Every row gives one point. A path goes straight from each point to the next, and from the last back to the first. The post is the endless flat space through its rows: a point in 2 columns, a line in 3, a plane in 4, and so on, so that a path can go around it. How many times does the path go around the post? Going back the other way cancels.

Post (2 x 3):
[[-14   4  19]
 [  2  14 -40]]
Path, 32 rows:
[[ 18  -6 -17]
 [  1  11  38]
 [ 41   9 -29]
 [ -6  22  14]
 [-28  38 -20]
 [-23   1  -2]
 [  6 -21 -77]
 [ 18   7 -54]
 [ 29  28 -26]
 [-14  32  18]
 [-24  24 -37]
 [-28 -10 -28]
 [ 18 -21 -36]
 [ 17   5 -31]
 [  1  24 -24]
 [-26  25   3]
 [-43  14 -41]
 [-11 -12  -7]
 [ -8  -8  15]
 [  0   4 -88]
 [ 17 -13 -76]
 [  8   0  12]
 [-13  24  68]
 [-18  18   9]
 [-32  15 -37]
 [-19  -9 -28]
 [ 13 -35   0]
 [ 12  15  29]
 [ -8  19  19]
 [-34  23 -12]
 [-24  -7  -6]
 [-14 -28  35]]
Times around: 5

Post, 8 rows:
[[  1  28  13  -1  16  17  10 -24  21]
 [ 17   3  15   6  -5  38  -7  -2  -7]
 [  8   4  -2   2  23  34  23 -29  20]
 [ 17  17 -37  18 -33  18  16  11  18]
 [  3  -3 -18 -10  10  11  12 -18  10]
 [ -3 -35 -17  55  11  10   5  14 -25]
 [-16  10  17  29   5  57 -38   9  34]
 [ 29 -24  -6 -24 -33 -33  68  -1 -11]]
Path (28 x 9):
[[ 24   8  43 -12 -45  -8  47 -37 -27]
 [-38  -8 -24  14  31  21  19 -11  -1]
 [ 17  -3 -13  17  -1  30  21  20  -3]
 [ 22  56  31  56 -32  13  47  26 -11]
 [-27 -55 -20  18  -9  12  26 -15   2]
 [ 17 -31  29 -39 -45 -72  54  -7  25]
 [ 38 -13  13 -11 -51  30  34  18  41]
 [  1  57  33 -48  -3 -14 -29   8   9]
 [ 40   5  52  -8 -10 -29  21 -20 -10]
 [-12  52  -7  18   3  -5  -5  -8  52]
 [  4 -17 -13 -14  19  19  11  17  40]
 [ 38  30  19   1 -41  53  49  42  42]
 [ 40  54   1  28   1  68   2   8  45]
 [  3  36  22  -8  22 -14   7   5  23]
 [-35  10 -15  26  30  27   6  10  27]
 [ 14 -11 -11  22 -25  38  34  11 -47]
 [  7  -9   9 -30  -3  15  62   9  -1]
 [  8  68   9  18  14  50   2 -28 -20]
 [  0  12  12  -2  23   3  35  -9   5]
 [ 55 -28 -29  13  -6  14  60  14  -9]
 [ 24   2  24   2  20  32  16  17   5]
 [  1  43  14   5 -42  26  22  19  12]
 [  7  28 -57  27 -24  37  27 -13  26]
 [-19 -23 -46  33  22 -10  -3 -38 -38]
 [  6   6 -11   0 -42  63   4   5   5]
 [-19 -28  27  24  18   4 -20  22 -21]
 [ 36  19  -7   3   0  33   1  -8 -13]
 [ 25 -43 -25 -14 -41  48   8   9  35]]
Times around: 0

Post:
[[-19  -9  14   7  15  -5   3 -35   8  -3  -7  -2 -49  26]
 [ 53   3  28 -29  19  19  -6  36  24 -15 -63 -12  -1  -1]
 [ -7  24   4 -18  14  -5   8  24  32 -15 -25   8 -26  38]
 [ 28  19 -32 -16   2  29 -49  -3  16   7 -25   7  23 -27]
 [ 19 -34  13 -22   3  36 -31   9   1  15  -1  23   0  -8]
 [ -6   9   9  -9   0  22  24  -6  23 -40 -22  -1  -7  29]
 [ 30  -5  22 -21  -3  15  -8  26  -1 -25 -59 -14   2  60]
 [-18 -16   4 -33  20   4 -36  -6   8   5 -30  20  27 -32]
 [-32 -18 -50  12   1 -33  -1 -25  80  10  27  39  11 -20]
 [-39 -25 -15 -35 -20 -16  -8 -31  26   4  20  14 -29 -24]
 [ 50 -17  22 -32   0  16 -17   6 -29 -12 -35  30  22   2]
 [-17   2  20 -17  -1  -4  19  -6  11  12  20 -18 -10  16]
 [-28 -16  16   5 -17 -19 -35 -30   7 -18  24  10 -30 -40]]
Path:
[[  6  17  15 -34  24 -14 -15  36  70  29 -11  24 -38 -23]
 [  8  -9  25 -67  31   0  15   7  49 -15 -19  17  14   8]
 [ 10   9 -40  -7  49  46 -85 -18  52 -21 -19   6 -64 -44]
 [-25 -17   0  21  21   4 -49 -46 -40  -3  -9   8 -10 -22]
 [-28  -8 -15   1  10 -16   3   7   3  43  15  17  20  27]
 [ 12 -34  34 -45  -6 -12  22  48 -18  -1  -4 -13  21  68]
 [ 22 -24  48  21 -30   5  14  14  26  19  18   2   0 -63]
 [ 51 -17  31   3  43  17 -31 -29   3  -2 -89   5 -11 -23]
 [-10  -4  13  -4 -26   5   9 -25   1 -16  -6  47   8 -27]
 [ 32 -38  38 -27 -13 -20 -45  25  35   0 -59 -20  20  16]
 [  2 -32 -32 -40  43   4  26 -21  39  10 -48 -28  27  49]
 [-22 -32  31 -33  20  -3  10  -5 -20  23  17  -7 -44 -10]
 [ 28   4  46  50  -6  -8  -2  -3  25 -37  -4 -15  -5 -32]
 [  8  -3  29 -42  -7  -3   0  -4  12 -25 -16  41 -28  40]
 [-35 -31   4 -27  -4  -3   5 -16  26 -40   5 -23  22  38]
 [ 55 -13  11  13 -17  -1  -7   3 -15 -12  36  29  12   8]
 [ 12 -57 -25  -4 -15 -17  22 -17   6 -38 -17  38 -21  22]
 [-68  43  40  -3 -12  13  10  -3 -15 -34  20   9 -21 -29]
 [  3  37  46 -49  -4   7  18  -1 -28  66 -42 -57  52  33]
 [ -4  -7  15 -24  30 -61 -23   4  42  -4  -7  35   3 -54]
 [ 28 -26   5 -30  21  10 -30  23  -8  11  -9  -6   3  45]
 [ 43  -3 -21  13  -3  34 -37   8 -16  28   2  -7  23  36]
 [-42 -54  52  -8 -31  -1   8 -11  -6  -6  -4  36  54 -29]]
Times around: 4

Post (17 x 18):
[[ 20  15 -13  29   0   6  22 -35 -37 -49 -15  35 -43   4 -24 -20  13 -10]
 [ 16  18  39  -1  26   2  23  20 -61  16  17 -10  -5  16 -28  -5  26 -16]
 [-22  44  58  -6  -2  15  32   9 -32 -14  -9  18  23 -29  15  31  11  -1]
 [ 21   8  16  -1  -4  22  34 -17 -29  20  31  12   1  35   0   4  -4 -18]
 [-12   1  46  27  27 -15  -6 -55  18  16  -6 -36  19  11   1   3  -7  -7]
 [ 52   4  14 -24  -4   4  30  21   4 -21  13   6  -8  -6  44   4 -18 -15]
 [-11  -8  25 -27  -2   8  -6 -38 -40   5 -14  12  16  10  28  26 -10  18]
 [ 19   4  13  -1  30   8   7  21  17  16 -38  20  -9 -32   1  -9 -44  15]
 [ 11  -8   4  27 -23   7  27  -7 -37  19   3 -14  18  14 -26 -32  18 -35]
 [  7  23  -2  49  17  22 -13  -8   8 -51   8 -10 -12  14  33  10 -31 -40]
 [  3   0  24  29  17  28  27  36   8 -25 -14   2  -7  -5  23  -3 -15  31]
 [ 14 -19 -11  -8  60 -24  -1 -27  39  36  26   3   0   8  43  -6 -27   9]
 [-12  -5 -10   1  44 -19 -53 -34  39   4  22  -8  -6  13  -7  -7 -24   4]
 [-14   6 -23   4   2 -17 -36  -5  26   0   2  13 -53   7  -7  34  -8 -21]
 [ 36  -1 -23  21 -10 -17   5   1  27  -1  -2 -15   1  -3   4  34  -8  -1]
 [ 43  -8   5  21  -5   0  36   4  -2 -42 -10  33   3 -10 -20   6   8 -53]
 [ -7  15  12  -7  20  50  30  29 -33  -2  -1 -24 -24 -25  -5   1 -15  -9]]
Path (30 x 18):
[[  0  -3  14 -17  26 -37  19 -19   5  25  12  -7  17 -32 -42  -5  54 -29]
 [ 33 -14  -4  73 -15  -2 -44 -37 -35 -30  -2 -24 -50  68 -60 -29  56 -33]
 [ -7  25 -10  -7  93  16   1  16  -7  34   7 -55 -22 -16 -15  34 -19  -7]
 [ 14  20  17  27  24  18  50  -3 -11  12  14  23  18  18 -19   8   0  -1]
 [-17  -1  27 -19  26  30 -40 -19 -28  25  51 -33   9  46 -15   1  19  10]
 [ 16  45  16  53  65   5  50  -1  25 -15  36  16   2 -16  -9  12  15  16]
 [ 14  -4  22 -42 -10  18 -22  95  17 -17   1  -2 -44 -39  25   3  -6  13]
 [  6  35  39  34   5  35  23   6   5 -14 -21 -15  -4  -7  20  27   3 -27]
 [ -9  27  48 -23   4  23  30  22  21  52  -1 -17 -21  21 -30  30 -17  15]
 [  7 -24  63 -41  56   1  19 -36  -3 -10 -26 -52  25 -23 -15 -11 -13 -45]
 [-17  22  48   2  74 -30 -56 -44 -27  27 -36 -38 -18  13 -43  14  13  34]
 [-26  19 -15  58 -13   6  24 -31 -32   3  -1  32   3   6  -7   9  38  -1]
 [ 27 -22  -8  23 -20   7   3 -23  -7 -12  11  -3  36  12  17 -10  -7  15]
 [ 18   7   8  31 -16  -2 -25   8   6 -29 -16 -19 -17  14 -21  28 -53   8]
 [-18  -5  -2  37  -5   3  16  18 -42  34 -22  18  24  11 -14  30 -24  26]
 [ 19 -12 -11 -27  50  11 -52   0 -43 -75  -7  53 -58  -9  54  21 -27  26]
 [ 20 -25   6 -13   3 -24   7  -3  22 -28 -20  26 -23 -22  79 -16   0  -5]
 [  1  -1 -16  20  -3 -13  37 -27  25 -14   3  32 -28 -28 -10   4  14  17]
 [-12   8  33  37  31 -41  27 -30  -4  55 -17 -18 -16  11 -36 -12 -20   3]
 [  5 -24  14 -24  29   5  44  21 -36  11 -16 -16  33  -1  24 -54 -15   7]
 [-13  36  36   8  39 -27 -46 -45 -46  21  16 -16 -17  64  -4  38 -45 -11]
 [ 43  -4  17   6 -33  34  30  53 -89 -43 -16  23 -30   1  34  14   2 -20]
 [ -3  29  84   3  39  21  74  14 -61  13  -8 -25   7 -30  14   1 -18  27]
 [ 28   9 -12  32 -11 -10  39  35 -23 -29  13 -14 -32  38   8 -14  -4  -2]
 [ -5  38  48 -10  26  55 -11  39  -7   6 -24  -2   0  11   5   3 -35   8]
 [ 33  10   2  -9  32  21  -8 -17  70 -26  24  53 -22 -10  26 -19 -21 -17]
 [ 28  -1  18   6   3  16  16  -5  66   8  28 -39 -31 -34  -7  14  -7  20]
 [ 15  -5  22  -4  16   8   9  18  10  41   3  35 -21  19  47 -12 -55  28]
 [-23  20  29  26  27  15  21 -37 -73 -28  14  18 -25  53   0   2  -4   3]
 [  6  -5 -19 -18  22   4 -35   7   7 -10 -15  -6 -60   6  16  16 -28  -5]]
Times around: 2

Post, 17 rows:
[[  6 -49  18 -14 -22 -29 -15 -20   1 -35 -16 -33 -22  -4 -29  -8  49  -5]
 [ 23  31 -37   0 -25 -11  -5 -21   9   4 -22  11  -7 -20   0   3  11  -3]
 [ 14  -3  18 -11 -44 -61  18  -7 -59 -34 -12 -10 -27   5 -24  29   5  17]
 [  2  17 -37  -2  -6 -11  52 -16   8  14  15  24 -42 -12  26  16 -12   3]
 [ 14   2 -33  21 -29  13 -10  15  -6  -6 -11 -31  25  44  63 -36  56  14]
 [ -5   2   1  24 -22   6  14  14   3 -14  28   2  14 -16  41 -20  -4   0]
 [ -3 -24  22   1 -48 -52  47 -41 -49 -11 -34   0  -5  32 -22  11 -35  16]
 [-35  18  -8  -4  -5 -13 -30  10  64   5  50  32   4  24 -22 -10 -15  -5]
 [-35   1   2  23 -79  -6   2 -12 -36 -22 -25 -45 -37   6  18  25 -42  28]
 [  7  12  -4  22 -15 -18   2 -15  22  -9  -9   8  -1  10  26  18 -31 -26]
 [ 15  -1   6  -5  27 -12 -21  -1  -1  -1 -19 -58   5 -13  18 -25 -34  -7]
 [ -3 -18   7 -26  -4  32  15 -11 -25  40   4   9  -2 -37   9  24  10 -28]
 [ -1  15  20  10  10   1  -1  -1  23  14 -21 -19  -9  -7  21   6  -9  -4]
 [ -9  22 -13 -17  19 -15  37   0 -10 -20   8 -23   9 -25 -13  20 -12  13]
 [ 16  14 -23  10  24  10   0  -5   6   2  -4  31  -7  15  -7   2 -18 -14]
 [-20  15 -31  18  -4 -29  19 -13  10  11 -15   4 -43 -21  12 -15  22 -27]
 [ -5 -43   8  35  -5 -13  -1   4  -1  21  12 -58   1 -28  22  -1  17 -16]]
Path, 27 rows:
[[ 47  -3 -39  15  22  12   3 -14   0 -20  11  -5  28   8  12  -5  25 -10]
 [ 35 -35 -21  -6  28   7  -8  14  -4   3  42 -26 -17  -1 -17  -1  32 -23]
 [ 25  46   7  36 -47  35 -39  37  27  16   4  -9  11 -22  68  49 -38 -18]
 [ -4  -6   0 -17 -95 -10  14 -21  13 -13  12  56  23  26  39 -10 -35  26]
 [-29 -14  -5  -3  39  13   5  -2  52  43   8 -45  11  59  41  16  -3   8]
 [  9  -2   4  12 -49 -47  42 -45 -13 -37 -19 -11 -42  31  22  26  50  14]
 [-22  -8   4 -11 -25 -13  20 -13  -6 -20  19  -6 -16 -41 -29  -1  32  15]
 [ -7  -1 -45 -13  20  -6  48 -36 -23  21 -19   8  -5  24  -5  18 -34  12]
 [ -8 -15   1  -5 -66 -18 -19  22 -50 -64  30 -36 -19 -34   1  -5 -28  44]
 [-37   2  30  16  -3  19   3  30  -1 -13  -2  -9  -2 -46  22   3  10 -38]
 [ -7  43 -37  45 -23   6 -22  37   5 -32  16  37   6   6  26  -5 -44  31]
 [-43  23  -3  -7  25 -13 -28 -17  27  34  12 -34  -4   0   1   2 -66  19]
 [  1 -10 -43  26 -14  40  10 -14 -31 -26  55  41  33 -15  -7 -17 -33 -16]
 [  7  15 -11   1  -2 -23  18  14 -51  -2   9 -14  -4  14 -40   6  11  21]
 [ 14  28  -6  16 -38   6  46   8 -30  36 -17   4 -17 -12  54  22   1  -9]
 [  0   7 -47  15 -32   2  10  -9 -20   0  27  13 -41  15 -20   7   1  10]
 [ 10   5 -17  66   2 -37  -9  13 -56 -31   8 -39 -10 -17   1 -18 -10  29]
 [-42  -3  46  -8  -2 -37 -50  34 -11  -9  29 -16 -12 -28   0   6 -17 -13]
 [ 14 -31  37  21 -29  -4   0  19   3  -1 -26 -52   7 -25  38   2  15  17]
 [-10   6 -23   9 -52 -51  49 -12  33 -43  15 -32 -52 -31  13 -25 -21   6]
 [  9  30  42   6 -51 -19   5 -31 -25 -29 -26 -31 -11  15   3  22 -58   9]
 [-50  -6  39   7 -17  -5   9 -20   4 -33  -2 -80  -9 -19  28 -36 -17  30]
 [ -2  18  -1  12  71  10 -41  11  15 -38 -46 -33   4  20  -2  18  13  -8]
 [-23 -25   0  -7 -43  16  -5  44  21   6  42 -47  -6 -27  47 -42 -19  48]
 [ -5  -5  -5  -4 -35 -21  49  -1  16   7 -25 -31 -10   5  24  49 -14  20]
 [-53  -4 -42  -4 -22  -5  33   2   9  47   2   0 -11 -27  31 -36  -4  30]
 [ 12   0 -25  25  42 -33  -4  14 -29  18  27 -19 -34 -48   1  22  -7 -37]]
Times around: 0

Post, 17 rows:
[[ 14 -16 -60  -1  22 -26  20  17  25  34 -21  21 -51 -33  37  39  15 -20]
 [  0  -2  -8 -30 -20  11 -51  -9 -12 -14   9  21  16 -24 -56 -12  48  -6]
 [ 26  -6  18  17  52 -11   9   5 -20 -23 -25  -6 -10 -54  -1  11 -35   1]
 [-21  25   6   9  11  11  10 -33 -13  -8  26 -42  15 -15  23 -16 -54 -12]
 [ -1 -22   5 -27   8   4 -18  11  21 -21 -56  -3  11  37  23  59 -32 -34]
 [ -4  -3 -15  17   8  13   3  26  -4  32  14  -5  39 -25 -25  16  10 -42]
 [  4 -14   5  46  22  10  18 -21  20  38 -32 -19  -2   8   1  59  -6  -5]
 [ 20 -75  -8  30   3 -28  61 -19  -2  24  -5 -21  18 -25  10  12  -6 -38]
 [ 10 -10 -17  -7 -25 -37  30 -18   3  -1  20  -2  30 -45 -18  14   4   5]
 [ 38  21   2  -8  20 -16 -31   3 -19   9 -16  -9 -30 -25 -28  21  -9  12]
 [-14  25  10 -25  17  20  18   0 -22  19 -23  24  -4  20  14  -8   0 -24]
 [  8  16  72  53 -12 -24 -15  -2 -12  43  -1  18 -17 -22 -22  18  -4  18]
 [  5   9  13 -39  -4  34 -18 -27   3  17  -9   9  35  11   4  27 -31  11]
 [ 52  11  12   9   1  -9 -17 -19 -22 -39 -44 -23  57 -13   3 -10 -38   5]
 [ -8   2  32  17  -8  36  -4  19   9  41  24  18   0  34 -21   0  -7  12]
 [  6 -22 -13  -1 -12  -7 -13  37  14  22 -54  12  19 -25 -41   4  -2  -2]
 [ 13  14 -21  -4  38 -28  10  -6  19  36  19 -13 -29 -49  -2  12  28 -14]]
Path (25 x 18):
[[ 31  -9 -10 -42  11 -16 -17 -23  13  -8 -64  15  -7 -33 -38  10  -1  34]
 [ -8 -61  20 -21 -71  -1  -7  34  37  -5  -9  31  -4 -12 -37  46  -8  -4]
 [-47  11 -41 -26   8  56 -21  -2  -6  -3 -24 -27  45  -7 -35  16  18 -33]
 [  6 -68   9  72  28 -31  17 -57   3  37  13 -56  20 -18  -2  38  19 -16]
 [ 30  35  -4 -23  41 -33 -17 -12 -26  29 -56  37 -15 -46   1   2  -4  14]
 [-18 -60   5  -3 -14 -34  13  13  22  -6 -10  28 -37  18   0  22  15 -36]
 [-35 -42 -26  -8 -11  34  11  53  17  34  24  33   0  19 -12  11 -17  13]
 [-24 -14  18 -22   5   8  24   0  27  21  58 -34   2 -29 -38   3  -7  36]
 [ 58   6  63 -44  14 -24 -39  11  32 -21 -13  -5  -3  -1   8  85 -35  10]
 [ -3  19 -33  -2  10 -46  22 -10  28  18 -59  45   6 -64   4   1  45 -54]
 [  4  50  -7  37   3  -8  24 -16  17  11 -16 -26  54  12   9  33 -26   1]
 [ -9 -33  16  14 -11  27 -19  18   9   2 -15 -21  46  41  -9  72 -49 -11]
 [ 25   3  11  -9  18  -6  12  10   6  59   3 -19  30 -25  -5  19  -6 -17]
 [  5 -24   7 -30  -1 -33  27   6  -2  -6 -33   9   7 -57 -20   1  16 -60]
 [ 44 -78  14   0  14 -41  23 -13  38 -69   0 -36  31  -6  25  51 -85 -49]
 [-34 -43  -4  12 -26  -2  10  47  -7  80  -7  33 -19   1 -35 -32  -6 -46]
 [ 22   8  44  22  15   3   5 -38 -16 -44 -17  10   6 -11  26   9 -24  -3]
 [ 22 -11  58 -21 -27   3  33  13 -32  -5  38  13  38 -24 -62 -11 -10  35]
 [ 32   3  25   0   1 -12  -1 -34   2  -2  11  16   3 -17  17  53  12  36]
 [ -4 -12 -33 -15  27   5  25 -33  -8  21  -5  35 -20 -14  15  16  41 -15]
 [ -7  -4   2  70  -7 -27  21  26 -34 -17  65 -15   6 -27 -18 -43 -37 -43]
 [ 21  -3  -5  29  10 -20  14 -38  10  35 -29 -59  14 -49  26  17 -60 -12]
 [ -2 -10   7  33 -42  -4   7  16   3  19 -13  -3   3 -25  45   3 -44   1]
 [ 10 -55  15 -15   4   2  13  11   6  16  13 -10   0   0 -38  15   9  19]
 [ 33  -9 -41   6  12 -22   8  -4   5 -26  -8 -18  -9   5   1  45 -18   7]]
Times around: 1
